Every row gives one point. Examples show where two turns around zero, p and q, send a point. Write where each new point lands after one turn and then the other. Backwards means that the second turn is done in reverse. Each puzzle has new turns, and all numbers are rounded.

Turn p:
[  6 -18 -50] => [ 24 -22 -42]
[-18  -6   8] => [-19   6  -5]
[ 9  6 59] => [-27   4  54]
[  3  19 -17] => [22 12 -6]
Turn q:
[-19  14  75] => [-54 -10  56]
[-11  11 -14] => [ -4  16 -13]
[  2   0 -25] => [ 14   8 -19]
[  3 -26  -9] => [ 10 -22 -14]
[ 26   2 -27] => [35  9 -9]
Where do these land?
p, then q backwards: [-32  -3   5] => [-29  14  -5]
p, then q: [ 27  -6 -38] => [ 43 -19  -4]
q, then p: [ 22 -15  49] => [-45 -20  26]
q, then p: [-16  25 -15] => [16 28 -6]

Turn p:
[-23  -5 -27 -25] => [ 27 -10 -29 -15]
[10 21 -7 14] => [ 7 19  7 18]
[  4 -39 -18  -9] => [  6 -42 -10   4]
[-33  -3 -12  10] => [ -5   5 -36   1]
[41 26 64 10] => [-34  29  67  -7]
Turn q:
[-37 -37  -8  40] => [-57  13 -26  17]
[45 13 16 16] => [ 15 -18  39  25]
[ 20   8 -16   7] => [16  8  7 20]
[-35   8   1  -8] => [-12  16 -10 -29]
[  8   8   7 -56] => [ 41 -20 -10 -34]
Where do these land?
q, then p backwards: [45 -7 11  1] => [ 36 -19 -24   0]
q, then p: [-11 -11  21  21] => [-16   1 -25 -15]
p, then q: [-10 -28 -62  16] => [ -6  12 -20  66]
q, then p: [-20 -20  14 -42] => [ 34 -37  -9 -12]
p, then q: [-5 56 -4 13] => [22 27 46 -5]
q, then p backwards: [ 2  8 20 -9] => [  9  -8   9 -18]
